Rows are points. A path goes straight from each point to the next, and from the last back to the first. The post is the endless flat space through its rows: a point in 2 columns, a line in 3, a plane in 4, and so on, so that a path can go around it. How many times does the path go around the post? Going back the other way cancels.
(in the rows, 128 means zero)

Post:
[[ 99  96 107]
 [123  91 183]]
Path (23 x 3):
[[ 80  89 136]
 [ 76 121 115]
 [112 132 109]
 [134 108 115]
 [134  71 159]
 [ 81  39 148]
 [ 68  98 148]
 [ 35 124 114]
 [117 166 156]
 [133 105 141]
 [144  61 129]
 [ 84  40  98]
 [ 90  65  97]
 [ 53 111 146]
 [109 127 173]
 [142 125 159]
 [129  82 153]
 [ 95  54  85]
 [ 75  69 186]
 [ 75  88 139]
 [127  36 193]
 [ 42  59  85]
 [ 99 116 193]]
Times around: 3

Post, 5 rows:
[[121 196  67 182 244 221]
 [ 88 124 105 127 130  95]
 [126 118 161 191  91 131]
 [114 124 159 137 144  66]
 [106 115 184  98 116 125]]
Path, 31 rows:
[[147  99  75 176 134 141]
 [139 109 162  66 116  78]
 [108 190  91 161 150 128]
 [ 56 178 131 142  99 214]
 [ 84 143  73 195 175 130]
 [103  68 119 183 128  76]
 [203  75 185 165 162 123]
 [117 143 136  92 132 184]
 [ 57 181  26 133  90 176]
 [ 90 152 206 127 131 130]
 [ 78 214 120 127 132 134]
 [ 78 211 154 154 167  76]
 [101 148 165 240 150 139]
 [ 99 113 143 133 215  83]
 [151  93 109 178 145 176]
 [125  89  94 132  58  89]
 [ 98 184  73 151  64  99]
 [ 83 197 193 145 142 148]
 [ 83 111 206 119 100 113]
 [ 55  66  91 130 120 171]
 [176  52 172 187 108 125]
 [168 118 145  99 183  52]
 [135 174 132 136 123 103]
 [137 177 101 125 220 124]
 [138 113 103 156 141 106]
 [137 216  32 180 191 152]
 [123 192 113 185 183 168]
 [ 49 161 155 147 105 140]
 [ 78  99 138 164 148 120]
 [124  83 154 108 223 153]
 [119 117  93 143 178  74]]
Times around: 4

Post (7 x 8):
[[187 168 217 153 166 138  97 187]
 [ 78  68  67 137 160 127 112  91]
 [ 72  89  83 137 138 171 133 152]
 [103 156  51 177 145 133 144 114]
 [146 121 222 187 137  94  96 225]
 [123 158 114  86 133 121 145 105]
 [122 128 182 170 137 141 150 120]]
Path:
[[217 159 145 132 173 165 127  99]
 [134 131 146 178 182  82 153 102]
 [ 62 129 115 109 163 193 158 205]
 [153 124 203 102 142  98 146 122]
 [164 104  74 144 130 135  83 157]
 [157 111 194 154  92 169 153 158]
 [112  66 177 138 152  87 141 150]
 [118 145 154 169 161 165 160 127]
 [185 152 210 157 133  54 150 182]
 [162 124 106 125 103 120 134 112]
 [ 98 128 131 162 123 154 109 150]
 [ 96 119 110 143 167  49  42 177]
 [ 45  74  35 148 165  84 157 111]
 [176 147 230 123 124 156 192 129]
 [139 127 211 192  96 225 159 170]
 [125  99 169 249 147 137  64 209]
 [144 148 225 124  68 178 194  64]]
Times around: 1

Post, 8 rows:
[[114 118 153 150 100 121 194 117 198]
 [192 172 144 163 117 174 142 101 127]
 [ 98 129 155 147 118 200 108  68 134]
 [151  82 137 147 109  83 123 104 122]
 [ 93  92 104 129 122 130  89 157  94]
 [221 178  51 181 125  79 128  97 110]
 [ 75 134 156 100  85 196 145  95 112]
 [139 108  82  84 120 130 100 141 119]]
Path, 20 rows:
[[147 172 133  98 137 172  58  68 115]
 [126 154  84 132 133 140 158 131 163]
 [ 56  96 162 143 154 220 196 136 183]
 [138 173  43 203 108 147 125  66 130]
 [138 116 173  77  50 196  85 144 106]
 [ 95 197 135 138  58 202 152  34 110]
 [187 108 115 146  72  98 147 121 120]
 [ 77  79 126 148 120 165 125 141  87]
 [ 55  75 134 141 147  86 149 108 110]
 [145 182  92 153 148 141  82 149  99]
 [123 141 133 174 119 160  54 152  94]
 [100 122  77 142  56  56 175  95 149]
 [148  81 169 175  80 136 150 146 174]
 [101 120 150 127  90 159 147 179 172]
 [119 140 146  89 100 130  49  62  61]
 [146  74 167  83 112 111 149  75 166]
 [105 137 169 109 129 249 154  60 197]
 [179 169 117 175 125 200 108  86  83]
 [102 141  90 193  93 180  85  85 148]
 [133 142  93 130 107  95  80 151 151]]
Times around: 1

Post (11 x 12):
[[121 159 140 122 148 107  97 111 170  72  82  60]
 [101 126 174 124 145  88 158 223 115 167 170 107]
 [ 95  79 174 160  72 184 174 173 165  99 115  82]
 [ 76 105 168 119 134 165 199 169 119  56 123  92]
 [122 119 181  95 162 138 129 131 133 164 177 199]
 [149 195 130 105 127  82 129 115 128 154 204 190]
 [140 168  72 168 204 126  73 128 176  81 140 126]
 [128 131 112  69 110 144  71 119  75 150 186 170]
 [131 118  54 129 144  74  84  64 134 129 122 178]
 [ 40 107 125 125  92 145 133 189 191  49  23  89]
 [159 158  91 135 151  71  35  88 126  46 117 187]]
Path, 26 rows:
[[146 166 161 164 248 109 158 162 118 109 237  74]
 [ 39  50 134 140 147 141  62 183 131 127  39 140]
 [123 178 115 146 162 139 179 132 111 131 115 148]
 [ 96 153 164 154 110 111 184 212 174 131  95 118]
 [ 98  81  82 168 149 152 113 154 124 167 143 111]
 [ 80 125  86 216 101 124 150 148 140 155 181 107]
 [ 98  80 100 218 144  94 108 133 169  11 114 137]
 [ 58  24 101 161  64 131 112 104  74 117 101 144]
 [113 173 130 164  84 179 112 131 124  61  76 201]
 [160 102  60 132 115 110  66 164  72 136 163 194]
 [127 121 138  84 199 136  74 149 120 114 146  56]
 [106 165 132  44 149  86 103 106 105  50 180 135]
 [120  73 144 148 181  72 100 127 168  62 135 165]
 [134 151 102 145 103 209 164 183 162  40 198  76]
 [ 38 135 163  59 162  91 144 162 202 142  85 158]
 [ 48  58 122 170 144 137  99 187 210 177 176 196]
 [102 134  98 135 128 179  50 164  78  75 152 160]
 [196 214 193 108 166 116 136  83  41 120 179 127]
 [148 168 139 117 166 156 119 127 197 157 126  92]
 [124  90 162 161 117 194 163 145 193  60 150 100]
 [111 169 143 117 130  51  70 118 173  95 157 161]
 [126 221 147 147 198  10 186 171  88  60 199 169]
 [108 173 134 141 136 116 167 114 134 100 106 110]
 [158 144 112 143  43 147 132 134  92 114  90 166]
 [127 124  58 131 222 143  89 149 197 147 143 116]
 [167 136  99 136 140 120  31 180 203 161 210 121]]
Times around: 3
